Each point is reached from the start by the listed moves, each made once or not at all, plus a little noise. Say if it took an odd or an even number of moves. Then give how often each move was made.

Moves:
(1): [ 12 -27]
(2): [32 98]
Start: [-6  2]
Points:
[  4 -26] => odd (1, 0)
[-7  3] => even (0, 0)

Moves:
(1): [ -6 -36  12 -24   2 -37 -45]
(2): [ -2  13 -29 -15 -28  -1  -7]
(3): [-14  56  -8 -40  16 -18  20]
(4): [ 18  23  20  19 -18 -50  33]
(5): [ 53  -1 -28 -21   9  22 -21]
(6): [ -2   2  20 -19  -8   4  22]
Start: [ -3  19 -12   7  -3   5   9]
Points:
[ -4  66  30 -56 -11 -96  40] => even (1, 0, 1, 1, 0, 1)
[-18  78  -2 -53   3 -11  53] => even (0, 0, 1, 0, 0, 1)
[ 53  60 -14 -62   1 -79  -8] => even (1, 0, 1, 1, 1, 0)
[  9   5  20  -3 -18 -81  -7] => even (1, 0, 0, 1, 0, 0)
[ 29  91 -59 -86 -16  15  23] => even (0, 1, 1, 0, 1, 1)

Moves:
(1): [  4 -21  28  30   2   6  31  18  14 -23  13  20]
(2): [-18 -33 -24  22 -34 -20  15   8  15   5  10  -2]
(3): [ 12  34  27   5  -6 -10   1  -5   8 -12   5  14]
(4): [-34 -21 -20 -10  -3  36  12  21 -13  -6 -11  36]
(5): [ 34  17 -14  22   3   3   0 -27  -6  -6  -7  14]
(6): [-38  -1   6  26  11  17  21  12  -2 -12  12 -23]
(7): [  7  16 -21   3  17  21  25  27  -7  19 -11  -1]
(8): [  3 -12  16  21   1   7 -15  19  24  12   1  42]
(9): [-21   1   5  -1  27 -28  -1 -19  30   0 -24   0]
Start: [-15  25   3 -23 -23 -36 -14   3  15  14  10   9]
Points:
[-100    7  -12   14   31   15   28   63   46   31  -26   61] => odd (0, 0, 0, 1, 0, 1, 1, 1, 1)
[-121  -12  -49   18  -13   -8   55   50   39   19  -12   18] => odd (0, 1, 0, 1, 0, 1, 1, 0, 1)
[  4  39  25  25 -31   1  29  12  17 -33  15  87] => even (1, 0, 1, 1, 1, 0, 0, 0, 0)
[-44   5 -22 -35 -27   4  -4  22   4   7   0  44] => odd (0, 0, 0, 1, 0, 0, 0, 0, 0)
[  6  21   9   8  -4 -10  50  47  24   9   8  25] => even (1, 0, 0, 0, 0, 0, 1, 0, 0)
[-105    8   -7   47   -9  -13   45   69   71   21   -6   67] => odd (0, 1, 1, 1, 0, 1, 1, 1, 1)
[-75  24 -24  12  12  -3  21 -16  30 -11 -21  34] => even (0, 0, 0, 1, 1, 1, 0, 0, 1)

Moves:
(1): [-21  10  -4 -23 -20 -13   9 -13   5  -4   3 -10  13   9   6]
(2): [ -3  -7   5 -25  10 -22  24 -17  23   8  -1 -16  -7 -14  -8]
(3): [  2  22   1  18  -5  -4 -11   2  20 -11  -6   4  -1   7   5]
(4): [ 17  17 -21  -9   5 -15   3   6 -10  -1  -1  -6  -2 -33  25]
(5): [ 16 -11  25 -35   1  15   4  12  22 -20 -12  -1  29 -14  23]
(6): [ 20   3  -4  17  14  13   8  -6 -11   1 -33   9  14  49  -2]
(7): [ -2 -12  -3  23 -23 -21 -13  11 -10  13  -2 -41  -8   7   1]
(8): [  5  -7 -11 -48  10 -11 -23   6  13 -16 -39 -22  -3  -8  -7]
(9): [ -7 -24 -16   4 -17  -9 -13  -3  13   0  18  18  14  24 -17]
(10): [-16 -26 -11  14  25 -14  -5  -2   0 -16   1  -3 -18 -21  20]
(11): [ -3   7 -11  -7   1   4  12   5  -3 -31   1 -18   2  18   2]
(12): [-12 -15  18  11  12 -12  -3   2   3  -1  30  -7  10  -1   0]
(13): [-12 -17   1  -9   3   3  17  23  -1 -21 -10   0  29  -1   5]
(14): [ 13  16  -8   7  14  16  -2   9  -5  22   1  14 -17  20   6]
Start: [ -6   2  24  -9  49 -26 -14 -23 -45 -17  12 -22  19   4  14]
Points:
[ -33  -11   14  -75   40 -121  -12   -3   -2  -50  -13 -119   52  -30
   40] => even (1, 1, 1, 1, 0, 0, 1, 1, 0, 0, 0, 1, 1, 0)
[-14 -71  -7 -13 109 -41 -37   7 -29 -46 -21 -12  50  63  17] => odd (0, 0, 0, 0, 0, 1, 0, 1, 1, 1, 0, 1, 1, 1)
[ -2 -22 -19 -26 108 -53  45 -17 -45 -79 -33 -56  41   0  57] => even (0, 1, 0, 1, 0, 1, 0, 0, 0, 1, 1, 0, 1, 0)

Moves:
(1): [-15   1  -2  -8  -1   5  -3  -4  -1 -10   4  -8  17  -9  21  -7  15  -4
  -6  -5   1  -2  -4 -13]
(2): [ 19  10 -16   9 -18 -16 -21 -10  28  37   6  -4  -9   9   4 -18   4   1
  13 -21  21 -14  -3  21]
(3): [  4   0  16 -12  -1   4  -1   5  18  32  11   2 -17  -4   0  -4 -14  -7
 -19   4  30 -20   2  25]
(4): [-12  -1 -12 -10 -37 -15  -9  -4   8  10 -11  18 -14  14  -8   4  -9  -6
   7  14  -8 -15 -15 -23]
(5): [ 0 -5 -2 14 -1  7 -4  0 -3  5 11 -7 -2 18 -6 12  7 14  1 -2 11 -4  4 11]
(6): [ -2   5 -14  -3   4   1 -15   1  -2  -3   6  -4 -23   2  -5  -3   9   6
  11   3   0   6 -11  -4]
(7): [ -8 -11  37 -11 -13   9  18   7   2   9  -6  14 -19  25   8   9   5   1
  19  17  -1   6   8  25]
(8): [ 27   0 -18  10   6 -20 -13   6   6 -24  15  -3   5  -4 -13 -27   2  21
 -33  -6 -37  24  -3 -14]
(9): [ 10   7  17   1 -18   5   0   4 -22   5  18  21  22 -17  11 -22 -31 -13
  -9  11  17  -2   5   0]
(10): [  1   2   0 -31 -26   5   1 -17  -1   7   1   8   1 -20   1   9   8   2
  -2  -4  -2  -7  -4  12]
(11): [ -3   1   3   1  -3   5  -4   4 -21  16   4  -2   9  -5 -13  19   3  11
 -16  -2   1  11 -17   5]
(12): [ -2   0  -6   0   4 -31   1  -3  26   0   7  -1  -4  -7 -23 -19  -1   7
 -15 -15  -1   9   6  -4]
(13): [ -1  17 -22 -25  15  -3   9  -6   7  -3  -6 -25  32  16  -1  -1   3 -15
  10  29  25 -17  -1  12]
(14): [ 28   9  10   4 -12   2   3   0 -12  18  21  -7  17 -18   0   0  -5   1
  -7  -5   3  16  21   1]
(15): [ -7   8 -22  12 -24   7   7 -13  10  11 -38  11 -19  18   9  28  -3  19
 -17  -6  15  27  13   4]
(16): [ -9  -9   8   3 -10  -1   3  22 -11  -2  19  -6 -12  -9   2  20   9  -5
  -1   6 -12 -11 -17   6]
(17): [ 16  -2   5  -2  10  22  -8  27  24 -18  -6  -5  -7 -10 -13  10  10  -3
  12  11  13  -7  -8  -2]
(18): [  4 -13  -2  -6  23   8  -7   0 -11  29  -8 -17  13 -18   3   0   4   1
  11  14  19 -13   5   8]
(19): [ 10 -10  -6  15  -7  21  10 -22   3  -8   0 -12  -9   6  -1 -18  -8  -4
  -8   7  14  15 -10  17]
(20): [ 17 -21   8  15  11  -6   0 -18   4 -28 -24  -6  15  14   4   1 -10 -35
   9   5   9  -3  17  -3]
(21): [  3  -3 -15  -6   7  25  -7  11  -6  -6  -3  -5   8   7   6   4  -5  -8
  -6 -18 -14  11  12  14]
(22): [ 26   9   5 -18 -15   1  -2  26 -16  23   5 -15  -4  -1  -1 -14  -2  -6
  13   3  16 -14   6   8]
(23): [  4   7  -4 -12   4   7  16 -12  -7   4   7  39   9   3 -10   1   4 -10
   6   0   6   2   6   6]
(24): [ 11 -12 -17  -1   9 -15  19 -19   0   4  14   2   2 -16  -1  16 -20  15
   7 -16  18  20   3  -4]
Start: [ -5  -5   0   0  -4  13  -8   3 -14  19 -16   9   3   3   4   4  -2  12
  -7   7 -14 -39   1   5]
Points:
[ 85 -10   4 -80 -75  30  12  12 -96 116  39  62  52 -47 -13   7 -49  20
 -18  16   4  -4  27  45] => even (0, 0, 0, 1, 0, 0, 1, 1, 1, 1, 1, 0, 0, 1, 0, 0, 0, 1, 0, 0, 1, 1, 1, 1)
[ 24 -26 -20 -70 -71  16  17 -31 -23  65   2 -33  22 -11   8  29 -26 -41
 -15  49  77 -82 -38  47] => odd (1, 0, 1, 1, 0, 0, 0, 0, 0, 1, 1, 0, 1, 0, 0, 1, 0, 0, 1, 1, 0, 1, 0, 1)
[ 23 -34  11  -6 -58  64   1 -40 -33  87 -25 -22  18 -41  31  54  -4  -9
 -64  22  63 -28   9  67] => even (1, 0, 1, 0, 0, 0, 0, 0, 0, 1, 1, 0, 0, 1, 1, 1, 0, 1, 1, 1, 0, 0, 0, 0)
[ 44  -3 -35 -61 -40  26 -12  32 -27 107   5  20  -7 -39 -35  21   2  35
 -86 -19   7 -18  11  76] => odd (0, 0, 1, 0, 0, 0, 0, 1, 0, 1, 1, 1, 0, 0, 1, 1, 0, 1, 0, 0, 1, 1, 1, 0)
[ 12 -61  34 -28 -32 106 -12  15  17  -4  -6 -21 -42  25  23  33  22 -30
   0  30  32 -54  -9  92] => odd (1, 0, 1, 0, 1, 1, 1, 0, 0, 1, 0, 0, 0, 0, 0, 1, 1, 0, 1, 1, 1, 0, 0, 0)
[ 89  -3 -31  21 -50  53  15  16 -13  53  16  -9   8 -18 -16   2 -59  34
 -39 -24  77  33  50  48] => even (0, 0, 0, 0, 1, 0, 0, 0, 1, 0, 0, 1, 0, 1, 1, 0, 1, 0, 1, 0, 1, 1, 0, 1)
[ 44   0 -16 -22 -34  72 -10  11  36  64 -17   1  -4  67  23  55  24 -31
  19  24  92 -45  39 111] => even (1, 1, 1, 0, 1, 1, 1, 0, 0, 0, 0, 0, 1, 1, 1, 1, 1, 0, 0, 1, 1, 0, 1, 0)
[ 37 -53   0 -62 -17  55  34 -54  31  64 -34  21   7  29 -17  44 -23 -34
  45  86 121 -80  11  90] => even (0, 0, 1, 1, 1, 0, 1, 0, 0, 1, 0, 0, 1, 0, 0, 0, 1, 1, 1, 1, 0, 0, 1, 1)
[ 40 -66   2  17   1  47   6 -27  -9  12   7 -17  16  34   9   9 -28  17
 -59  -8  16  19  13  69] => even (1, 0, 1, 0, 1, 0, 1, 1, 0, 0, 1, 0, 0, 0, 0, 0, 0, 0, 1, 1, 1, 0, 0, 1)
[101   5 -54  19 -23 -13 -36 -51  42  84 -10 -38  27  -1 -10 -81 -52  -5
 -64  27 100 -10  39  69] => even (0, 1, 1, 0, 0, 1, 0, 1, 1, 0, 0, 1, 1, 1, 1, 0, 0, 1, 1, 1, 0, 0, 0, 0)

Moves:
(1): [ -2 -20  -4 -15   9  -2 -12  10  13 -16  29  18  -3   1  -7 -15   0   0
   2   4 -14 -15  11 -10  -1  -1   5]
(2): [  0  12  -3 -12   1   2  -3   1   9  -3 -12   4   9   3 -11   9  -9 -10
 -15  -6   3   1   7   6  -9   3  -9]
(3): [-25  -1   4   0 -17   2  10  -1  -4 -18 -13 -10  -4   0  -1  -6  30  37
  24   2 -30 -24 -16  -1  21   2   3]
(4): [  9   4  -9  -6 -15   6  11  -7   4 -12  -1   0 -10   3 -10 -10   1 -15
   0   2  -1   9   2 -23  -4   7  -8]
(5): [ -2   8  -8  -2  18 -26   3  -8  12  16  -1  19  -3   7  -1 -13   0  17
 -11  12  15 -11  -7  19 -16 -10  31]
(6): [-26   1  -2   5  -1  -9   2 -16   1  10  -9   3 -17  -7   3   9 -13   8
 -25   3   6 -19  28   2 -21  -4 -11]
(7): [ -2  -6   1   6   7 -13 -26  -7  19   4   9   3   2  14   6 -10  -3   0
  12   2 -14  25   7   9  -3   4  -4]
(8): [  1  22   1  10   8  24   1  -5   4  10  18   0   6  -1  -4  18  11   3
  13 -12 -17  -4  -8   8 -26   4  -3]
(9): [ -1 -34  10  -5 -50  10 -14 -14   3  -8   7  -4   0   0 -12   8   3  12
   5   3   8  12   0 -15  18  -5  -4]
(10): [ -4  -3   6  -1   6 -19  13  -3  -6  -9  -1  -2   5  -7   1   5  11  -7
  11  -1 -13   8  -3 -19   6  -4   5]
(11): [  1  12   5 -15   9 -26  -1  10  -8  20   8 -11  -1  -3   9 -19  10   5
  -6 -14   1   6   8  -4  10  -2  14]
(12): [-11  11  12  -1   1   3   5   3 -24  -1  -6  -5  -5  11   3   2  14   9
   6 -16   7  -6 -11 -11 -27  -9  -9]
(13): [ 10 -12  -5   4 -25  20  10  36  11  -4  -7   6   7 -23 -19   5   5  -1
   4 -14   1  -9   7 -24 -20  11 -12]
(14): [ -7 -12  14   0 -16  -8  10 -17   1 -12   4  -7  -1  -3  29 -23  23   0
  14  13 -15  -3  -1 -10   2 -16   5]
(15): [-14   4  -7  13 -10  -5  27   5 -14 -11   3 -25  -2   3   1   8  10 -19
  11  -2   2   6  -5  -6 -10  12  -6]
(16): [-18  13   5   8  -8  13   2   4  18  15 -10  -2   8  -3 -12  -7  -8  -2
   9 -15  10   9   6   6  -8  16  -4]
(17): [-10 -10  -4  10  -1  -4   6 -14   7  -1  -4 -12   1  -4   6  -3   7   4
 -14   2  -7   6   3   4  12 -10  -8]
(18): [ -6   8   6   1  10   4   1   6  11  14   4  -6  -2   4  14  -7  -7   1
  -5  -5 -18   1 -13   1  -3   2   5]
(19): [ -9   8 -32  17 -14  10  12   6  -2 -28  11   1  10   0  16  21 -11  -1
   8   6  11  12   8  -3  -3  -3  -3]
(20): [ -3  15  -1  -2   2 -12  18   7 -12   7   9   0   2   1   8  18  18  21
  15  -4  -2 -20 -17  -5  -2  -1 -16]
(21): [  6   1   7  29   0   4   5  -4  20 -12  21  -5 -15 -10   7  18   6   5
 -10  -3  12  -1  -6   7   5  17   6]
(22): [ -4  -5  -1 -27  21 -18 -17  -7  -2   1  -8  12 -12   3  -9  -4   1  -6
   0  28  14  25   7  14  -6 -11   9]
(23): [  8  -8  -5 -16   1 -13   2  -9  -8 -10  -2 -16  23  -8  14   0  -9  23
  12  15   5  -9  -5  -6  15 -11   7]
(24): [-30  11  11 -12   7 -16  29 -13 -18  -1  -7   9  -6  15  15 -23   5  15
 -10   6 -13  10   3  27  -7  15   2]
Start: [  4 -11  -5  21  34   1  -3  11  21  -7  -2   2  -7  17  14  17   4  12
 -17  -1   5 -15  18  29 -20 -13  11]
Points:
[-121  -11   31   66  -20  -24   81  -16   41  -35  -20  -64  -19    3
   81  -16   65   92    9  -12  -50  -30   14   27  -60   16  -13] => odd (0, 0, 1, 0, 0, 1, 1, 0, 0, 0, 0, 1, 1, 1, 1, 1, 1, 1, 0, 0, 1, 0, 1, 1)
[-101   41    8   51    0  -26   71   -5   -1    5   41  -53    8   47
   65   29   65   52   41  -51  -39   51   -7   21  -60    1  -19] => odd (0, 0, 0, 0, 0, 0, 1, 1, 1, 1, 1, 1, 0, 0, 1, 1, 1, 1, 1, 1, 0, 0, 0, 1)
[-17  26 -50  16 -10  -3  38  25  44 -43  10 -32  36  -1  29  40  57  77
  36 -23 -45 -20  16 -10 -27 -10 -29] => odd (0, 1, 1, 1, 0, 0, 1, 1, 0, 0, 1, 0, 1, 0, 0, 0, 1, 0, 1, 1, 0, 0, 1, 0)
[-119   -8   12   26  -18  -66   77  -28   39  -78   49   -4  -42   56
   62  -23   95   81   65   32  -37   20  -17   10  -60    2   31] => odd (1, 0, 1, 1, 1, 0, 1, 0, 1, 1, 0, 1, 0, 1, 1, 1, 0, 1, 1, 1, 1, 1, 0, 1)
[-109  -34   23   34  -15  -45   28  -41   75  -38   16    5  -26   23
   18   21   50   96  -12   -8  -50  -21   41   38   -9   22  -24] => even (1, 1, 1, 0, 0, 1, 1, 0, 1, 1, 0, 0, 0, 0, 0, 1, 1, 0, 0, 1, 1, 0, 0, 1)
[-86  17 -16 -16  11 -60  44   6  12  14 -15  16 -23  24  38  21  28  86
 -67  -2  30  -9  39  38 -93 -42   0] => odd (0, 1, 0, 0, 1, 1, 0, 0, 1, 0, 1, 1, 1, 0, 0, 0, 1, 1, 1, 1, 0, 1, 0, 1)
[-55   3 -10 -23  46 -52  29 -13  29 -36 -13   6 -15  25  17  -7  23  77
 -19   8 -35 -81  11 -12 -60 -39  28] => even (1, 1, 1, 1, 1, 1, 0, 0, 0, 1, 0, 1, 0, 0, 0, 0, 0, 1, 0, 0, 0, 0, 1, 0)
